Every row gives one point. The points of each table are mixes of a few directions, plus a little noise. Count the directions of each table, and those that both share. Where both have some left over, give the other angles between the two spaces (their principal angles), to ten degrees, smallest first.

First:
[[-0.36  0.36 -0.28]
 [ 0.96 -0.89  0.97]
 [-2.28  2.27 -2.40]
 [ 3.88 -3.77  3.99]
 [-0.30  0.25 -0.28]
 [-1.76  1.74 -1.74]
 [-0.24  0.20 -0.22]]
Second (4 x 3):
[[-2.73  3.70 -1.86]
 [ 0.89 -3.03 -0.94]
 [ 0.64  0.21  1.34]
 [ 1.21 -0.92  1.47]]
Directions: first 1, second 2, shared 1

First, 9 rows:
[[-0.40  1.18 -0.88  2.12  0.09 -0.70]
 [-2.56 -3.30 -0.98 -3.48  0.66  1.43]
 [-1.62 -3.60  0.46 -4.02  1.40  2.88]
 [ 0.53  0.29  0.08 -0.22 -0.71 -0.76]
 [ 1.64  3.22  0.67  4.72  0.61 -0.41]
 [ 2.30  1.80  1.29  1.30 -0.69 -0.80]
 [ 1.43  1.56  0.04  0.63 -1.65 -2.15]
 [ 2.53  1.09  1.43 -0.50 -1.55 -1.25]
 [-3.84 -2.27 -2.08 -0.50  1.84  1.73]]
Second:
[[ 1.57  3.18  1.55 -2.55 -0.21  1.24]
 [ 0.36  4.45  1.88 -4.25  0.46  0.94]
 [ 2.35  2.96  1.25 -2.23 -0.24  1.54]
 [-0.08 -1.63 -1.61  0.67  0.99 -0.45]
 [-1.80 -1.78  0.15  2.21 -0.92 -1.00]
 [ 1.20 -3.01 -0.53  3.88 -1.66  0.15]
 [-0.68 -2.72 -2.01  1.64  1.00 -0.97]
 [-2.91 -1.48 -0.69  0.71  0.61 -1.52]]
Directions: first 3, second 3, shared 0; angles 30, 70, 80

First:
[[-0.61  1.38  1.33  1.85  0.15 -0.85 -3.86  0.87  1.20 -0.29  1.43]
 [ 0.48 -1.60  1.46 -3.07  1.73  2.05  1.04 -2.56 -0.22  1.09 -0.34]
 [-3.45  1.20 -0.69  2.21 -1.43 -0.64 -5.11  3.92 -0.97  0.51  1.97]
 [-1.07 -0.96 -0.75 -0.93  0.04  2.21  2.20 -3.17  0.35  2.39 -0.99]
 [-1.37  1.72 -1.24 -0.76 -0.12  0.93  4.31 -0.81  1.06  0.03  1.44]
 [-0.94 -1.20  0.96 -0.01  1.11  0.34  1.96 -3.06 -2.94 -2.37 -1.11]
 [ 6.02 -0.57  0.68  1.86 -0.16 -3.19  1.07 -0.45  1.51 -2.62 -3.12]
 [ 6.07 -1.17  0.34 -0.23  0.06 -2.52  1.44  0.78  1.03 -1.80 -2.74]
 [-2.41  1.41 -1.60  1.03 -1.32  0.18 -1.10  2.31  0.25  1.17  1.49]
 [-1.82 -0.29  0.38 -2.76  1.06  1.86  1.79 -0.80 -1.16  0.42  1.33]
 [-0.91  0.05 -0.79  0.90 -1.24 -0.37 -3.61  3.13 -0.15  1.49  0.51]]
Second (9 x 11):
[[ 0.30  0.79 -0.07 -1.61  0.51  0.21 -0.49 -0.81  0.06 -1.18 -1.49]
 [ 0.38 -1.09 -1.14  2.21 -1.60 -0.66  1.60  2.80  0.50  2.42  1.97]
 [ 5.12 -0.86  0.27 -4.79  1.26 -0.49  2.28 -0.05  0.28 -1.85 -3.18]
 [ 1.51 -3.25  4.90 -0.01  3.00  0.26  0.58 -3.58 -1.93 -1.35  1.46]
 [ 1.16 -2.66  1.28  2.11 -0.12 -0.51  1.89  0.99 -0.46  1.71  2.62]
 [-1.11  1.85 -0.97 -1.05 -0.09  0.37 -1.36 -0.54  0.32 -0.93 -1.52]
 [-0.48  0.62  1.35 -1.48  1.52  0.59 -1.39 -2.61 -0.60 -1.97 -1.27]
 [-4.53  1.71 -1.48  3.58 -1.69  0.38 -2.15  0.74  0.26  1.59  1.89]
 [-2.36  2.87 -4.16  1.08 -2.79 -0.14 -0.96  3.06  1.56  1.55 -0.50]]
Directions: first 6, second 3, shared 2; angles 90
